Every row gives one point. The points of each table are mixes of a few directions, plus a little noise. Count the directions of each table, and those that both share. Where both have some left over, give the other angles between the two spaces (their principal angles), to ten degrees, smallest first.
In the rows, zero is written as 128.

First, 7 rows:
[[101 114]
 [173 152]
 [107 117]
 [152 141]
 [ 95 110]
 [175 153]
 [ 94 109]]
Second (7 x 2):
[[139 134]
 [116 121]
 [106 116]
 [188 160]
 [ 72  98]
 [122 124]
 [155 143]]
Directions: first 1, second 1, shared 1

First:
[[190  74 120 115]
 [ 86 137  99 144]
 [ 74 161 118 142]
 [154 125 149 118]
 [140 151 168 118]
 [123 120 114 132]]
Second, 6 rows:
[[152 180 138 169]
 [122 115 125 118]
 [135 143 131 140]
 [145 166 135 158]
 [ 97  60 115  74]
 [117 104 123 109]]
Directions: first 2, second 1, shared 0; angles 60

First:
[[126 113 126 141 136 153 190 128]
 [112  95 117 121 104 128 150 128]
 [ 85 120 110  96 153 111 119 105]
 [151  93 127 132  76 148 158 150]
 [148 124 117  83 138 152 134 134]
 [162 176 157 164 109  97  40 141]
 [175 144 132 102 127 149 108 146]
 [140 127 139 168 130 150 182 135]
 [100 123 121 123 141 117 131 114]
 [ 80 166 135 150 166  75  67  98]]
Second:
[[ 25 105 106 112 127  51  67  85]
 [166 152 131 104 154 155 125 138]
 [121  87 114 104  84 126 131 135]
 [137 109 127 127  91 127 123 139]
 [156 148 125  97 163 156 135 132]
 [137 124 136 151 107 127 131 136]
 [165 133 140 141 102 139 122 148]
 [139 143 134 133 139 133 125 130]
 [106 151 139 182 185 139 192 110]]
Directions: first 4, second 4, shared 4

First:
[[102 126 146 183 125 149  71  94 168]
 [131 164 138 128 129 149 149 124 132]
 [138 128 126 104 113 137 158 131 153]
 [134 189 136 109 151 126 190 133  74]
 [141 124 117  99 129 114 153 146 107]
 [108  66 126 135 108 105 117 100 172]
 [142  99 106 137 140 115  58 168  88]]
Second (9 x 9):
[[133 138 134 118 108 158 120 133 136]
 [158 103  95 121 156 131 139 115 102]
 [ 72 178 169 114  67  79  91 175 138]
 [161 116  75 155 176 148 125 114 124]
 [ 84 151 195 136  96 107 137 132 171]
 [114  82 104 138 150 126 141 114  70]
 [132 105 101 155 156 158 133 111 113]
 [120 144 157  98  89 128 123 142 134]
 [178 136 121 118 153 118 144 116 163]]
Directions: first 4, second 5, shared 1; angles 30, 40, 90

First (8 x 12):
[[140 103 138 110 124 159 131 159 120  71 150 117]
 [ 83 169 114 130 142 118  99 129 159 154 119 108]
 [116 117 134 101 130 169 112 175 136  58 156  97]
 [102 150 120 128 136 124 111 130 145 140 124 116]
 [122 155 117 155 131  82 132  81 132 208  96 151]
 [133 146 120 155 128  86 139  81 125 201  98 156]
 [130 120 131 121 127 140 127 140 127 107 137 122]
 [198  64 150 123 107 146 173 129  81  84 144 157]]
Second:
[[145  94 121 148 129 125 156 104  82 151 118 175]
 [160 114 135 136 118 114 149 109 113 141 122 147]
 [ 98 121 134 135 145 123 121 114 122 161  96 132]
 [ 98 107  81 135 145 176 126 157  83  90 167 163]
 [142 157 151 112 115 109 116 132 174 123 126  86]
 [107  94  97 146 145 155 139 128  72 129 135 177]
 [ 88 120  98 130 147 162 116 151 106 107 146 142]
 [170 170 161 104  98  98 119 135 195 110 136  70]
 [109 150 117 113 130 146 107 159 151  92 154 101]
 [164 152 185 120 108  70 131  92 181 175  80  88]]
Directions: first 2, second 3, shared 1; angles 40

First (8 x 18):
[[187 110  67 127 155  79 158  93  90 107 144 183 108 134 105 101 101 128]
 [ 99 138 133  88 109 136 113 165 142 165 129  99 169 144 137 122 119 140]
 [116 136 159 143 126 151 117 130 144 126 125 111 120 117 137 139 138 120]
 [ 67 152 194 121  99 182  92 171 172 160 116  65 154 123 154 151 149 130]
 [141 119 106 128 133 110 140 118 113 119 127 146 125 134 119 123 126 131]
 [136 167 188 121 137 177  88 149 174 167 163  83 120  98 154 111  89 103]
 [115 100 109 163 122 108 154 101 101  80  94 157 114 136 112 157 177 138]
 [163 102  72 134 143  80 161  96  89  99 124 179 115 140 105 119 126 136]]
Second (9 x 18):
[[ 77 129 137 118 106 133 124 150 128 137 113 104 157 145 138 145 157 147]
 [ 63 131 110 103 114  94 132 129  77 146 127 126 181 150 138 129 158 159]
 [130 161 210 162 146 172  90  89 135 140 138 122 106  63 141 128 126  80]
 [ 91 131 159 135 107 160 117 159 161 129 112  89 133 136 142 153 153 136]
 [138  95  77  96 100 117 152 168 150 121  91 135 146 172 103 139 128 151]
 [206 122  95 131 162 102 141  90 110 118 150 178  96 110 107  95  82 104]
 [173 114  78 151 151 112 159 154 155  91 172 111  73 166 140 118 102 154]
 [ 95 133 123 108 123 104 124 109  82 147 123 145 167 125 126 122 142 134]
 [177 135 162 147 143 159 113 105 153 125 125 142  94  87 117 123 104  86]]
Directions: first 3, second 4, shared 2; angles 90

First (9 x 24):
[[108 114 132 130 139 129 131 117 130 133 129 140 128 123 129 122 134 119
  145 124 124 136 121 126]
 [ 71  89 139 133 159 130 136  96 134 141 132 162 127 113 131 112 145 103
  175 117 116 152 109 124]
 [ 51  75 143 134 171 131 138  84 136 145 134 174 127 108 132 106 151  94
  193 113 112 160 102 122]
 [185 167 117 123  97 126 120 160 122 115 124  94 129 143 125 144 111 153
   80 139 140 104 147 133]
 [ 49  74 143 135 172 131 138  83 136 146 134 175 127 107 132 106 152  93
  194 112 112 161 102 122]
 [244 207 105 118  64 123 112 194 116 102 119  58 129 158 122 161  93 180
   31 151 152  79 167 137]
 [184 166 117 123  97 126 120 160 122 115 124  94 128 143 125 144 111 153
   81 139 140 105 147 132]
 [176 161 119 124 101 126 122 156 123 117 124  99 128 141 125 141 113 149
   88 138 138 108 144 132]
 [ 83  98 137 132 153 130 134 102 132 138 131 155 128 116 130 115 142 108
  166 119 119 147 113 124]]
Second, 10 rows:
[[166 113 126  96 124 120 121 109 115 120 125 117 138 132  80 139 118 140
  117 144 145  86 107 166]
 [ 85 109 139 127 161 156 158 109 157 177 141 144 118 109 158 101 146  95
  155 121 116 167 130  93]
 [209 158 131 149 106 101  69 145 143 123 109 133 138 133  75 128 121 152
   80 145 148 150 152 145]
 [ 88  75 129  94 162 147 170  73 124 155 145 127 131 118 124 118 142  99
  168 126 122 107  89 138]
 [ 93 136 145 101 127 145 141 164 126 115 120 149 110 116 157 139 105 140
  146 132 125 108 130 114]
 [160 183 111 120 101 160 168 175 135 143 140  69 114 141 186 135 115 138
   78 131 127 112 162  90]
 [ 47  69 118 155 136  74 104  83  63  44 122 160 149 144 104 149 143 128
  199  98 111  99  75 184]
 [135 168 145 120 116 147 125 186 149 134 117 141 108 117 159 131 105 144
  109 139 130 139 160  96]
 [151 154 136 109 116 142 129 162 138 132 122 124 118 124 137 134 109 143
  105 142 136 117 144 117]
 [146 116 100 209 132  89  96  72 130 135 138 116 156 147 102 104 177 101
  121 103 119 196 131 138]]
Directions: first 1, second 5, shared 1

First:
[[143 113 121 132 148 135 135 123 126 140 135 134 146 117 138 126 133 124
  103 129 122 103 125 119 134 119 125 144 120 133 134 114]
 [125 111 162  90 147 122  97 136 150  85 107 141 139 166 106 128 126 150
  141 129 137 153 140  97 118 123 109 125 129 128 115 133]
 [133 122 126 129 135 131 131 127 127 132 131 131 134 124 132 128 130 126
  119 128 126 119 127 125 130 125 127 134 125 130 130 123]
 [135 169  48 218  83 143 202 108  77 231 178  96 102  39 180 128 134  76
   98 126 107  67  97 204 152 141 174 134 126 128 158 116]
 [118 182  64 203  65 133 186 116  84 205 164  92  85  61 163 130 127  87
  129 125 116 102 105 205 142 150 171 117 135 123 148 132]
 [129  96 177  72 164 121  84 139 160  67  99 151 151 181  99 127 126 160
  138 130 139 158 146  77 115 117  98 129 126 129 111 131]
 [120 172  74 192  77 133 177 118  91 194 159  98  93  71 158 129 128  93
  127 125 117 105 108 192 140 145 164 120 134 125 145 131]
 [121 125 147 108 130 122 110 134 139 102 115 132 127 151 114 128 125 140
  143 128 135 150 136 116 121 129 119 121 132 126 120 136]
 [110 119 178  75 135 113  81 143 158  61  94 139 126 187  90 130 121 160
  167 128 145 183 147  94 110 128 104 111 136 124 106 147]
 [119 124 154 101 131 120 104 136 143  93 110 134 126 159 109 128 124 144
  148 128 137 157 138 111 118 129 116 119 133 125 117 139]
 [154  75 158  87 193 134 103 129 151  97 116 158 177 154 120 125 135 147
   95 132 127 111 138  69 127 103  98 155 113 137 125 106]]
Second, 9 rows:
[[111 161 112 151  88 123 141 129 115 143 134 110  97 115 131 130 123 118
  151 126 128 141 123 163 128 144 145 110 138 123 129 143]
 [ 85 209  89 184  28 116 161 128  96 165 142  82  51  96 135 134 115 102
  185 122 132 162 114 215 127 167 170  84 153 114 130 165]
 [130 125 130 126 132 128 127 128 129 127 128 129 131 129 128 127 129 129
  126 128 128 127 129 124 128 126 127 130 127 128 128 127]
 [119 145 120 140 108 126 135 128 121 135 130 119 111 122 129 129 126 123
  139 126 129 135 125 146 128 136 137 119 133 125 128 136]
 [145  97 143 107 166 133 116 128 141 114 123 145 157 140 126 126 133 138
  106 130 126 115 133  95 128 113 112 145 118 133 128 114]
 [176  38 171  66 239 141  92 127 164  86 113 179 214 164 121 122 141 157
   65 135 124  90 144  32 129  86  81 178 100 144 126  87]
 [167  54 164  77 219 138  98 127 158  94 115 170 198 157 122 123 138 152
   76 133 125  97 141  49 129  93  90 168 105 141 126  95]
 [121 141 121 137 111 126 133 128 123 134 130 120 115 123 130 129 126 123
  138 127 129 134 126 142 128 135 135 121 132 126 128 134]
 [ 99 182 102 165  62 120 150 128 106 153 137  98  77 107 132 132 120 110
  166 124 130 151 119 186 127 153 156  99 145 119 129 152]]
Directions: first 2, second 1, shared 1
